Every row gives one point. The ring and each string are closed loops that go straight from each point to the next, and from the last back to the first. Before rounding, they use only three directions, however many columns there are. Count how often each string passes through the ring. Passing back the other way cancels.
In the rows, 128 means zero.

Ring, 9 rows:
[[167  93 144 153]
 [160 124 102 157]
 [136 146  68 151]
 [113 145  55 139]
 [103 126  65 128]
 [105 101  89 122]
 [121  75 135 124]
 [137  69 157 131]
 [157  76 164 143]]
String, 21 rows:
[[130  85 113 130]
 [114 115 132 134]
 [126 109 115 137]
 [125  81  91 125]
 [108  72  58 112]
 [ 89 102  51 113]
 [ 83 150 102 129]
 [112 132 116 138]
 [125 114  88 136]
 [124 113  47 133]
 [106 132   7 129]
 [115 119  20 129]
 [130 102  60 133]
 [121 119 106 137]
 [ 95 136 105 130]
 [ 83 131 110 123]
 [105 123 125 132]
 [130  91 101 131]
 [136  56  90 121]
 [126  47 112 115]
 [131  47 111 117]]
Times through: 1

Ring:
[[158  96 140 130  81 139 161 118 101 102  87]
 [130 130 119 128  57 116 178 161 103 110  92]
 [106 159 105 114  54  96 172 182 110 128 113]
 [ 95 168 102 101  66  89 152 179 118 142 135]
 [ 92 148 106  96  99  99 113 151 129 145 154]
 [ 99 117 114 102 124 116  89 124 134 136 155]
 [122  76 131 113 146 142  76  88 132 118 143]
 [150  61 146 119 142 156  90  70 122 108 124]
 [167  71 152 124 115 155 125  79 108 104 101]]
String:
[[185  39 164 136 127 175 120  55 105  87  87]
 [199  78 169 120  99 159 151  65  94 107  87]
 [161 114 144 111  87 132 151 107 103 122 107]
 [128 103 125 124  96 130 135 128 115 110 110]
 [129  95 121 143  77 133 160 147 108  91  84]
 [125 117 113 146  48 121 191 177 100  91  72]
 [125 163 113 119  33  99 201 185  97 122  93]
 [132 169 123  96  57  98 171 155 104 146 123]
 [115 185 112  94  48  86 175 176 107 151 128]
 [ 89 215  94  86  37  65 178 207 112 164 142]
 [125 170 123  84  75  96 146 143 113 158 144]
 [115 115 118 117  98 121 127 136 120 120 124]
 [ 89 109 104 123 107 117 111 151 130 114 131]
 [125 123 125 106  99 119 125 125 118 131 131]
 [127 141 130  85 108 111 111 112 121 154 155]
 [101  88 122 100 160 131  50  91 144 133 170]
 [104  45 123 127 170 153  47  85 144 101 145]
 [129  30 140 124 181 166  42  54 139 101 142]
 [161  72 156 102 149 153  81  51 122 126 139]
 [167 103 155  95 120 139 112  70 112 136 132]
 [178  44 163 125 140 170 101  49 112  99 105]]
Times through: 1
String:
[[ 94 138 101 119  77 104 144 173 120 121 122]
 [ 81 146  90 129  59  97 162 201 118 114 111]
 [ 97 169  96 121  36  89 191 206 107 123 104]
 [134 168 121 104  45  98 186 165 100 138 109]
 [137 136 129 108  75 115 156 136 107 129 115]
 [121  94 117 143  81 132 154 150 111  90  88]
 [135  86 121 158  64 139 181 156 100  74  62]
 [155 111 133 137  55 131 191 144  93  96  71]
 [140 101 124 148  56 132 187 157  98  85  66]
 [116  94 113 148  77 131 158 159 111  86  84]
 [125 124 120 121  77 118 153 147 110 116 108]
 [127 147 121 107  68 107 160 150 108 132 118]
 [112 118 114 122  87 118 140 150 117 114 115]
 [ 70 160  83 124  54  87 164 214 120 120 118]
 [ 73 202  86  95  45  68 167 214 119 154 142]
 [112 195 113  78  60  80 157 165 113 167 149]
 [120 159 120  94  77 100 145 147 114 147 137]]
Times through: 2

Ring, 7 rows:
[[122 143 163 134 116 173 126 127 148 162 126 110 125  89]
 [143 122 154 108  84 161 136 117 149 135 105 123 120 103]
 [172  86  90  96  89 109 153 133 144 124  98 135 136 123]
 [158  70  71  99 109  87 155 146 129 129 108 137 145 122]
 [108  74  99 112 132  98 142 151 107 144 129 129 143 104]
 [ 82 112 138 140 153 136 126 150 113 171 148 112 139  84]
 [102 133 145 146 146 154 125 144 132 176 144 107 136  85]]
String, 27 rows:
[[132 121  81 156 173 113 137 168 138 189 148 108 158  99]
 [129 114 113 132 135 129 137 146 136 162 131 117 141 100]
 [ 84 123 168 131 129 161 122 133 120 161 138 113 126  81]
 [ 76 155 189 154 146 187 112 134 131 184 151  99 125  69]
 [108 160 169 154 139 182 119 135 148 183 142 100 129  79]
 [ 64 139 218 128 111 196 112 115 121 155 136 110 109  70]
 [ 94 125 179 122 110 170 123 123 127 150 128 116 119  84]
 [ 94 147 211 124  96 201 117 110 139 150 123 111 108  78]
 [139 154 187 122  84 196 126 109 163 148 110 113 112  92]
 [183 127 106 121 102 140 145 133 169 149 106 121 136 115]
 [149 113 119 117 107 136 141 134 146 146 114 123 134 107]
 [114 114 176 103  82 166 130 113 133 129 109 125 113  95]
 [153 107 160  84  52 160 141 103 149 109  87 134 110 111]
 [206  93  77  94  77 109 159 130 164 121  86 137 138 133]
 [185  96  69 112 110 102 154 145 154 142 106 129 147 124]
 [114 101 141 111 107 138 135 131 125 139 120 125 127  98]
 [131  80 119  94  93 117 145 130 123 122 107 135 130 111]
 [179  56  47  89 100  69 164 147 133 119  98 144 149 134]
 [198  64  17 104 121  57 167 161 143 136 105 138 162 138]
 [179  85  46 118 129  82 157 158 145 149 115 129 157 126]
 [ 91  95 150 111 114 137 131 132 111 140 127 124 126  92]
 [126  91 103 118 127 111 142 146 124 148 125 125 142 105]
 [147  84  60 125 145  85 150 162 128 157 128 126 157 115]
 [ 52  75 129 125 157 108 129 156  81 158 152 122 141  84]
 [  7  92 193 126 148 149 113 139  70 157 159 116 122  64]
 [ 28 104 191 129 142 156 114 136  85 159 154 114 122  67]
 [ 38 115 161 152 175 144 115 155  93 184 168 105 137  68]]
Times through: 3

Ring:
[[113 131 115 131  99 143 132 134 118 128 124 148 107 130]
 [113 126 115 137 144 174 113 142 113 155 142 148  97 128]
 [121 145 124 134 192 176 111 150 129 154 118 137 118 138]
 [125 152 124 122 185 148 138 151 149 140  92 120 140 137]
 [122 144 118 116 134 118 164 144 153 124  87 117 142 129]
 [118 143 118 123  96 119 150 135 135 111  97 137 128 134]]
String, 31 rows:
[[117 144 121 130 123 144 127 138 126 125 110 145 118 138]
 [116 133 115 127 127 143 139 140 130 136 116 135 117 128]
 [109 114 105 127  82 133 152 134 121 137 133 138 103 114]
 [113 133 114 127  73 123 145 130 123 113 113 147 114 130]
 [119 157 126 127  86 119 133 131 128  94  90 152 129 148]
 [120 156 126 128 109 129 131 135 130 106  93 147 129 146]
 [118 144 121 127 125 139 134 139 131 124 105 139 123 136]
 [112 123 110 127  99 138 145 136 124 135 126 138 109 121]
 [107 113 105 130  75 138 145 132 115 136 139 145  97 116]
 [110 130 115 136  85 148 121 131 108 125 132 159  98 132]
 [114 138 120 137 115 157 113 135 112 130 127 157 103 138]
 [118 146 123 134 141 158 115 140 122 132 115 148 115 141]
 [119 144 122 132 147 157 120 142 126 135 113 143 118 138]
 [118 144 124 137 162 174 104 143 118 143 123 150 110 141]
 [116 136 123 145 186 201  85 147 107 164 145 155  95 139]
 [114 127 116 139 175 188 106 147 115 167 144 144  98 128]
 [114 124 113 133 160 172 123 146 122 162 138 136 104 123]
 [117 134 117 129 149 155 132 144 130 145 119 134 117 129]
 [125 161 131 132 194 167 109 149 136 137  98 138 131 149]
 [130 171 138 135 240 188  90 156 137 147  96 138 135 158]
 [125 155 130 135 223 187 100 155 133 157 111 135 125 146]
 [118 132 118 133 191 181 116 151 128 167 131 132 111 128]
 [115 126 113 130 152 161 132 145 128 155 129 132 111 123]
 [120 145 123 131 168 162 120 146 131 142 112 137 121 138]
 [123 157 131 139 206 188  91 150 124 150 115 146 118 150]
 [115 133 121 144 189 202  89 148 109 169 147 152  94 135]
 [107 105 105 140 136 184 116 141 105 174 166 147  80 113]
 [108 109 106 134 119 164 131 139 113 160 152 142  91 114]
 [107 107 104 135 107 163 130 137 109 157 155 145  87 113]
 [104 108 106 140  88 165 119 132  98 150 161 159  79 118]
 [113 137 119 136 108 152 117 134 113 127 125 156 105 137]]
Times through: 0
String (30 x 14):
[[121 134 113 114 133 117 174 145 155 133  93 110 140 120]
 [129 158 125 112 179 121 164 152 168 127  68 105 161 136]
 [132 171 133 119 201 139 138 153 161 126  67 117 158 149]
 [132 173 135 123 211 150 127 154 156 129  71 122 155 153]
 [132 171 135 124 227 160 121 157 155 139  77 121 152 151]
 [129 162 132 126 228 168 119 157 150 149  90 122 143 146]
 [134 180 141 129 249 175 103 159 151 140  77 127 151 160]
 [127 163 132 128 191 158 117 150 141 132  90 133 138 149]
 [120 141 120 127 151 149 134 144 135 138 109 133 124 133]
 [117 127 113 126 153 154 140 146 134 154 123 127 116 121]
 [122 138 119 126 188 162 134 152 142 157 112 121 126 128]
 [135 181 140 124 246 163 116 159 159 137  68 119 159 158]
 [134 178 138 122 222 150 126 156 160 129  66 119 159 155]
 [126 157 127 123 173 142 136 148 147 129  86 126 142 142]
 [118 133 115 123 138 139 149 143 139 139 110 126 125 125]
 [118 132 114 123 132 137 150 142 138 138 110 126 124 124]
 [115 120 107 118 110 123 170 141 142 139 114 119 123 113]
 [120 136 112 110  98  96 186 139 157 115  83 112 145 121]
 [124 157 123 114 112 101 166 139 155 101  69 123 152 139]
 [126 166 129 119 125 112 149 140 150  99  68 131 150 148]
 [120 147 121 123 122 127 146 140 140 118  94 133 133 136]
 [114 126 111 124 110 133 152 139 132 135 117 131 117 121]
 [113 125 108 120  80 115 165 134 134 123 111 130 120 119]
 [121 156 123 118  87 101 158 133 144  92  75 135 143 142]
 [123 161 126 120 109 111 149 137 144  98  75 135 144 145]
 [125 167 128 116  98  96 159 135 151  85  61 132 154 148]
 [126 168 128 114 106  95 162 137 156  87  58 128 158 147]
 [124 157 125 119 129 118 151 141 149 109  78 128 145 141]
 [120 141 118 122 130 131 150 142 141 128 100 128 130 130]
 [115 121 107 118 111 123 170 141 143 139 112 118 124 113]]
Times through: 4

Ring, 8 rows:
[[115 133 107  97  85  95 139 105 124 125 116 170  91 142]
 [ 97 157 113  68  87  84 167  83 115 134 117 188 112 152]
 [ 98 169 127  82 129 100 152  75 117 132 131 172 140 157]
 [122 148 132 137 190 115 113 107 131 132 157 133 179 153]
 [147 113 122 184 214 115  83 153 145 135 171 105 192 141]
 [160  95 117 203 206 122  64 169 151 128 168  94 171 134]
 [157  98 116 190 170 132  61 154 148 114 150 102 125 132]
 [140 113 112 149 123 122  89 129 138 113 130 132  94 136]]
String, 28 rows:
[[130 138 127 134 124 141  87  96 132 101 124 135  81 144]
 [126 130 116 127 129 110 114 115 131 123 133 146 118 143]
 [123 135 118 122 127 112 115 108 130 122 131 148 115 145]
 [122 134 116 120 129 106 121 112 129 126 133 150 123 145]
 [104 133  97  76  77  62 174 114 119 147 119 190 119 143]
 [ 82 158  98  29  40  52 208  81 106 148 103 222 100 151]
 [ 90 173 122  55  82  96 166  60 111 126 111 192  99 157]
 [109 163 131 100 129 123 123  75 122 116 127 157 113 154]
 [117 144 121 114 138 106 127 103 127 128 136 153 135 149]
 [111 167 137 107 146 130 116  72 123 114 133 150 124 156]
 [ 97 194 151  88 155 139 125  40 116 111 132 157 131 167]
 [106 187 152 107 174 146 110  52 122 110 140 143 140 165]
 [120 156 136 130 171 130 104  90 129 118 145 135 145 154]
 [125 135 121 134 163 105 117 119 132 133 148 140 158 147]
 [127 120 109 136 164  81 132 143 134 150 155 145 181 142]
 [130 120 111 143 167  90 122 142 135 144 154 139 174 142]
 [143 102 108 175 213  80 113 176 144 159 178 119 226 138]
 [158  92 114 209 244  99  82 188 152 151 189  94 234 135]
 [164 104 131 222 249 142  43 163 155 123 181  75 195 138]
 [143 127 131 171 187 139  72 123 141 114 153 109 143 144]
 [142 114 117 165 174 114  91 143 141 128 153 120 153 139]
 [156  81  99 188 180  90  92 188 149 144 164 113 176 128]
 [149  99 109 174 169 107  89 160 144 131 154 117 152 134]
 [153  91 105 180 163 106  85 168 146 131 153 115 145 130]
 [143 104 108 160 150 105  97 150 141 129 146 127 137 135]
 [145  90  96 158 134  87 108 168 142 138 144 134 135 129]
 [153  91 103 169 114 122  74 152 144 110 129 122  78 127]
 [140 118 116 146 111 135  80 117 137 101 122 131  68 136]]
Times through: 3

Ring, 7 rows:
[[131 126 135  87 124 102 115 169 145  88 100 162 132 142]
 [ 85 112 123 114 150 112 132 161 133 100 146 158 133 134]
 [ 61 109 119 133 163 120 147 142 125 115 180 145 135 125]
 [ 85 127 128 130 151 125 151 120 129 129 171 124 137 123]
 [152 155 144 104 120 130 142 116 147 132 108 111 133 129]
 [189 164 152  80 100 123 126 130 158 120  64 118 131 137]
 [186 154 150  69  98 109 112 153 158  99  56 140 131 144]]
String:
[[ 31  92 120 135 164  88 136 141 110  95 229 159 148 126]
 [ 20  94 113 151 178 110 153 134 111 114 233 148 142 120]
 [ 67 119 117 142 168 142 161 131 129 135 171 128 129 120]
 [ 71 119 117 139 167 143 158 137 132 132 161 132 128 122]
 [ 32  92 109 141 178 118 147 159 120 106 195 162 133 126]
 [ 60  95 121 114 154  89 122 171 123  80 175 177 140 136]
 [ 71  93 124  99 145  75 108 186 126  63 160 191 141 143]
 [122 118 131  87 130 102 113 182 144  81  99 173 130 144]
 [163 147 137  87 120 133 127 160 158 112  58 140 122 140]
 [150 144 138  93 122 125 130 148 151 113  86 136 128 136]
 [134 129 140  86 118  94 113 157 142  88 112 156 138 141]
 [149 131 145  74 108  84 103 165 145  77  97 162 139 146]
 [157 147 141  89 117 121 127 146 152 111  82 135 129 138]
 [180 159 143  85 112 137 131 144 161 122  53 125 124 137]
 [153 148 139  96 122 131 134 141 152 120  85 129 127 134]
 [141 134 140  87 118 104 118 156 145  95 100 150 134 140]
 [161 152 138  94 122 140 136 146 156 123  68 128 123 135]
 [140 127 135  81 122 104 111 180 149  83  81 168 129 146]
 [ 97 106 127  94 137  89 111 182 135  74 130 181 136 143]
 [ 66  97 119 111 155  96 122 178 128  81 159 179 135 138]
 [ 44  88 118 120 160  85 123 170 118  78 194 180 142 135]
 [ 99 121 130 111 141 109 132 147 134 104 146 147 136 133]
 [121 138 131 114 139 136 145 135 143 127 119 127 128 128]
 [ 68 121 118 144 168 145 163 127 129 139 171 124 129 119]
 [  8  89 112 155 182 106 154 132 106 113 249 149 144 119]
 [ 41  96 122 130 159  87 134 142 113  94 219 158 147 128]
 [ 88 118 130 116 143 105 134 141 129 105 164 146 139 131]]
Times through: 1
String, 31 rows:
[[184 159 155  75  95 105 117 131 153 107  78 126 137 140]
 [233 181 164  59  76 117 115 128 168 115  26 113 131 143]
 [206 175 151  81 100 144 134 129 166 133  36 108 123 136]
 [175 160 144  91 113 137 135 135 158 127  65 119 125 135]
 [154 142 144  84 112 106 118 148 148 100  92 142 134 140]
 [158 148 141  90 117 123 128 144 152 114  83 132 129 137]
 [179 161 142  90 115 145 136 140 161 129  52 120 122 135]
 [195 154 148  64  98 115 109 167 164  95  32 147 126 148]
 [151 119 146  54 100  59  80 195 145  45  84 193 141 157]
 [156 132 140  71 112  99 104 182 153  78  66 169 130 149]
 [148 143 135  96 127 133 132 154 153 115  78 138 124 136]
 [138 141 133 103 132 135 137 147 149 120  92 134 125 133]
 [109 120 126 103 141 118 128 168 142  99 113 159 128 137]
 [ 77 103 121 110 152 102 124 176 131  86 147 174 133 137]
 [101 126 122 120 153 140 147 151 141 123 122 140 124 129]
 [111 136 124 124 152 152 155 140 145 136 115 126 122 126]
 [ 58 107 115 135 168 128 149 150 127 116 171 149 130 126]
 [ 18  85 110 142 178 102 142 155 112  98 222 167 140 126]
 [ 61 102 124 120 152  92 129 151 121  92 189 162 143 132]
 [ 99 127 128 119 145 124 143 137 135 119 145 135 133 128]
 [103 136 126 130 152 148 158 125 139 141 137 118 127 122]
 [ 62 121 119 149 169 142 167 116 126 143 188 118 132 116]
 [ 41 108 120 148 168 116 156 117 115 125 223 131 142 118]
 [ 58 109 127 130 153  96 140 126 117 107 210 142 147 125]
 [ 96 124 133 116 139 107 136 131 130 111 163 137 140 129]
 [129 142 135 110 132 130 142 131 143 125 118 124 131 129]
 [113 132 138 109 130 106 133 127 134 112 150 132 141 130]
 [129 142 143 106 122 108 135 117 136 118 143 122 142 129]
 [168 165 151  99 109 127 141 102 148 136 105  99 136 128]
 [189 172 155  88  99 127 135 106 155 133  81 100 135 131]
 [174 155 154  79  97  99 118 127 148 105  95 126 141 138]]
Times through: 1

Ring, 6 rows:
[[107 126  90 180  69  96  91 124 160  97 112  76 120  89]
 [ 97 159 108 169 103 106  60 136 138  76 129 110 127 100]
 [109 179 157 150 148 115  74 134 139  71 159 133 142 131]
 [121 146 173 147 151  97 126 131 129 110 161  97 180 162]
 [127 123 156 157 124  90 145 123 146 123 147  74 172 150]
 [130 110 119 173  80  92 140 111 179 117 123  62 133 111]]
String:
[[ 85 162 109 166 114 100  49 148 105  81 131 109 152 114]
 [103 147 123 164 112  98  85 135 130  93 135  97 149 120]
 [122 162 141 160 118 116  92 118 178  73 146 119 113 108]
 [104 184 126 162 120 122  48 130 159  53 143 140 105  95]
 [ 77 181 108 164 122 107  24 153 100  64 135 129 143 108]
 [ 94 195 136 155 141 120  36 142 129  53 152 148 128 112]
 [122 188 165 149 149 127  77 122 173  57 164 148 114 120]
 [128 171 165 151 142 119  99 118 175  73 161 130 123 126]
 [109 151 141 158 126 100  95 133 132  95 145 101 156 132]
 [ 97 153 144 154 140  93  87 146  97 102 148  99 184 149]
 [116 147 147 157 126 101 107 128 144  97 147  99 152 133]
 [125 149 161 153 135 104 119 123 155  98 155 103 151 140]
 [100 134 135 159 125  85 104 143 100 117 139  79 189 148]
 [110 123 155 153 136  79 133 140  98 134 148  68 208 169]
 [106 120 140 159 122  79 125 140 102 131 139  64 198 156]
 [129 142 150 159 119 105 122 116 172  96 147  98 135 126]
 [148 139 170 154 126 110 149 103 202  98 156  99 125 131]
 [137 115 166 155 126  89 165 116 156 131 150  67 174 157]
 [106 106 143 158 123  69 142 143  87 149 138  47 221 171]
 [107 123 143 158 126  81 125 139 104 129 141  68 197 157]
 [116 139 145 158 123  96 115 129 139 106 145  90 161 138]
 [137 151 177 149 143 110 134 114 176  95 163 108 142 143]
 [128 163 199 137 176 106 128 128 137 100 178 117 178 172]
 [ 97 169 179 139 180  95  90 154  75 103 171 115 211 180]
 [ 97 162 152 150 150  97  81 148  96  96 154 110 183 152]
 [108 157 145 156 132 103  90 134 132  90 148 108 154 133]
 [128 168 161 153 136 118 100 117 178  74 158 126 120 122]
 [117 188 157 152 144 125  70 125 167  56 160 146 114 115]
 [ 81 183 116 161 128 109  28 152 103  64 140 132 144 112]]
Times through: 3
String (26 x 14):
[[ 75 120  59 187  60  79  59 150  96 108  96  61 156  93]
 [101 109  61 192  39  88  89 125 158 105  93  56 116  73]
 [128 112  96 183  57  99 123 106 201 102 111  66 101  82]
 [139 105 104 182  56  99 143  98 216 108 113  61  98  85]
 [144 123 133 170  86 107 143  99 216  99 132  82 103 101]
 [149 122 137 169  86 108 150  94 226  99 134  82  99 101]
 [146  96 112 180  57  95 161  95 221 118 115  52 105  93]
 [108 100  90 181  64  79 120 127 140 126 107  45 153 108]
 [ 96 107  85 181  69  77 102 137 117 124 107  50 163 111]
 [113  96  67 192  34  86 114 116 175 115  93  45 114  76]
 [121 121  89 184  57 102 106 110 195  93 110  75  95  75]
 [129 144 124 170  92 112 106 109 199  81 132 101  98  93]
 [117 146 129 165 106 105  99 122 163  89 137  99 128 111]
 [119 167 124 167 104 121  75 116 189  61 138 125  92  88]
 [ 92 184 113 165 117 117  33 139 137  54 137 136 115  94]
 [ 89 194 131 156 139 118  31 145 121  54 149 146 132 112]
 [127 179 163 151 142 124  89 118 181  63 161 139 113 118]
 [126 162 155 155 131 115 102 119 172  79 154 119 126 122]
 [ 94 162 136 157 135  99  71 146 104  90 145 109 168 136]
 [ 94 193 159 146 165 113  50 149 104  67 164 144 162 142]
 [ 96 185 151 150 154 111  56 145 112  70 158 136 156 135]
 [101 160 134 159 128 103  76 139 124  86 144 110 153 127]
 [122 160 146 158 124 113  97 121 169  79 148 116 124 117]
 [110 180 131 161 120 122  60 125 169  56 145 137 103  97]
 [ 81 165  80 177  86 106  27 144 125  65 116 113 118  80]
 [ 70 133  65 182  73  82  45 156  85 100 103  73 161  98]]
Times through: 0
